Each wall is flat, endless, passes through zero and stands at right angles to its row. A trip goes straight from one point to another. Which walls does it cross, in order?

Walls:
(1): [-11 -46  38]
(2): [  7   9 -38]
(3): [ 38  32 -25]
(4): [ -2 -58 -28]
(5): [ -7 -11   0]
(6): [ -7  24 -28]
(7): [-15  15 -35]
(8): [-2 34 -2]
Trips:
[-25  18  56] to [39 31 11] -> 3, 1, 6, 2
[-29 -69  10] to [-26 -15  94] -> 4
[  4 -39  35] to [ -8 -49   6] -> none
[ 14 -19  49] to [-43 -52 -17] -> 4, 7

Walls:
(1): [-27  17 -20  -3 -10  56  63  32 -38  29 -13]
(2): [ 29 -15   2  37 -43  40 -18  41  74 -26 -46]
(3): [ 24  28 -29 -35  51  29 -39  42  11  58 -30]
(4): [ 15  25 -20  10  49 -19 -57  23  35 -31  43]
(5): [ 20 -29 -55  -1 -43   1 -15  25 -46   9 -57]
Trips:
[ 48  43 -31  42 -23  14 -26  41  -8   0 -41] to [-25 -11  33  -7 -29  55  27 -48 -13 -28   6] -> 4, 3, 5, 2
[-19  50 -12  38  52  18   5   9 -29 104 -23] to [ 10  26  17 -44 -64 -13  50  55  48  -9  24] -> 5, 2, 3
[  0 -35 -43  -5  36  -6   7 -18   0 -39 -55] to [-43 -32  -9 -33  28  43   9  53  20  10  -7] -> 1
[-31   0  72   7   3  -6  17  -4 -30   9 -14] to [-20  15  36 -28 -21 -16  14  -4   6  64  27] -> 3
[ 42 -24   0 -17  -2  -6 -59 -46  23 -16 -12] to [ 43 -26  35   3 -38  24 -28   1  39 -19  27] -> 3, 5
[ 55 -33  51 -47   5  10 -49   9 -40  28  69] to [-10 -29   1  16 -41  -6 -16   5 -26  17 -52] -> 5, 4, 2, 3, 1
[  3  31  41 -53  41  -4   8 -72  13  25 -89] to [-33  26 -24  -5  37   0   6  45  -5  46  30] -> 1, 4
[  7  -1  18 -12  -4  -8  31  65  53 -21  -2] to [ -4  28 -67  20  13 -28 -35 -30  -1  70 -14] -> 5, 1, 2

Walls:
(1): [-30 -49 -21 -10  49  24   1 -61  10  15 -92 -53   0 -17 -30 -49 -36   2
 -36 -35  53 -19  25  15  -5 -11  42 -29  -1   9   9 -13]
(2): [-41  48 -35  58  29  -5 -10 -32 -60 -14  -1 -13  36  -6  -7 -47  14  -6
  12 -46  49  13   5 -44  43  89  30 -17  42   2 -10   1]
(3): [-13  25 -22  14  10 -21  51 -28  38 -12 -29 -70 -33   8 -13  26  10   2
  -8   5 -22  22 -27 -13  57  60  33   5 -22 -14  13  62]
(4): [-31 -13  27 -18  20 -64 -46   0 -28  38  12   6  59  48   9 -28  -3 -20
 -42 -17   4  17 -40  67   4 -10 -21  64 -42  -1  15 -19]
(5): [-38  12  11 -60  -2  31   2  26 -13  24  29  31 -25  16  10  -9  66  19
 -30   9 -76  -7 -16  80  -7 -34  15   9 -45   0  46  -2]
(6): [ 24   6 -37  -1  44 -85  15  33  20 -18 -56 -37 -73 -38  11   3 -25 -11
  -4   0 -20 -23  34 -36 -22  -9  10  16 -21   0  -1  85]
(7): [ -3  86 -76  25  -2  26 -13 -15  19  63  13   2 -51  -3 -36  46  63 -27
 -41 -33 -25  -8 -54  48  24   8   2  63 -14  -1  10  63]
Trips:
[-63  31   2   7  26  21  15 -21  -6   5  -4 -14 -74  -1 -13   0  11  19
  15   3   3   6 -43 -10  30  67   0 -16 -66  17   2 -50] to [-41   4  80 -43 -49 -13 -60  12  11  70 -23 -27  -5  17  37  40 -67 -22
  18  32 -45  26 -12 -19   2 -50  22 -50 -24 -31 -17  19] -> 4, 2, 7, 1, 6, 3
[-38 -17 -22  28 -10  80 -58 -13  12  66 -20 -39  28 -43 -12  10 -58 -63
 -20   6  -5 -21  -1  -2  -5   2   5  -1 -28  19 -11 -38] to [ -6  -8  13 -30  25 -14  22   1  -1 -32   5 -37  41  16 -24  -5 -18  63
  21 -51 -28  49 -13 -30  58  15 -67  40  23  22   6 -15] -> 7, 3, 1
[ 42 -20  -1  18  -3 -43  15  51  30 -48 -62  48 -28  12   4  16  43 -65
 -38  -6 -41  -4 -14   9 -25  15  12 -29  43 -35 -27  11] to [  2  30  -6  90  44  66   5  10 -15 -21  -3  -1 -14 -42 -44  94 -48   3
 -20 -13   7  41  -6 -67  -6  70   0 -55  -1 -28  24  79] -> 2
[ -7  71 -18  -2  -8 -39  17 -13  11  24 -20  25  45 -21 -41  31 -54  28
  39  -1  20  12 -19 -45  28 -21   3  46  21  -7   6   2] to [ 35 -18  21  65   2  32 -51  -6 -25 -29  54   4  31 -74  53  -7  14  25
 -16  17   8 -66  -3  48  26  10 -54 -51  -6  41  48   5] -> 6, 3, 7, 5
[-23 -25 -80  48 -36  53   5  12  -9  10  86   4  36 -27 -53  18   5  13
 -54 -10  40   9  35  15  50  40  21   4  -1 -24   5 -49] to [-29  52 -28   4 -47 -44 -17  25  34 -49  36  42 -23 -38 -53 -51  36  10
  12   9  -4 -12  54 -27  41   9 -45  46 -22   3 -44  40] -> 1, 3, 6
[ 33  26 -28  29  53 -18  24  48  20   2 -23 -43 -13  40 -40 -30 -17  39
  38   1  21 -72  -1  18 -10  37   5 -26 -33 -39   9  21] to [-20 -40  22  40 -27  20 -30  40  54  25 -15 -17 -26  51  35  39  18  18
  -9  -9 -34  17  34  31 -12   6 -55  32  -9  11   3  17] -> 2, 5, 1, 4
[ 31  19   9 -41  -4   5  51 -32  14  46  67 -13  41   8  18  29   7   5
  30 -24 -24  32 -14 -55 -32  33  49 -47  49  26   3 -60] to [ 54  45  75 -15   7 -12  19 -45  25  28  27   7 -37 -52  25 -15  19 -36
  19  34 -34 -39  -7  14   8 -58 -51 -30 -21  28 -38 -56] -> 2, 5
[ 45  45  -3 -47  40 -57 -17   5 -53  49 -20 -13  51  46 -11   0  13  16
  -2   5 -34 -48 -12   4   9 -70   2   0 -17  29   1  30] to [ 12  -8  -9  24 -60  25  17 -10   7 -30  20  60 -99 -53  19  11  10  21
   1  73  51 -37 -53  -9 -41   5 -42 -12  29  26  60  38] -> 4
[-66   7 -23 -56  52   5 -82  12 -17 -27   8   4  60 -34   0  16   8 -34
  40  26 -31  44  10  29 -38  14 -29   8 -48  -7 -28 -22] to [-16 -69 -35  60  19   7 -67  15 -11 -18  15  -4 -44 -21  64 -15   7  -8
 -15  52  10 -19  25 -10  17  17 -76  58  -7  -9  14 -11] -> 6, 5
[ -8 -71  -3  17 -18 -18  20  17  54 -47  23  23 -18  23 -27  19  14  11
  58 -20 -34 -69  69   5  28  14  48 -42 -74 -23 -46  -2] to [ 46   9  10  25  48  25  14  -1  30 -11  40  12  -1 -65  36  21  69   2
  29 -33  -8  -7 -71   8   1  33 -31  22  12  -2 -23 -56] -> 6, 7, 3, 2
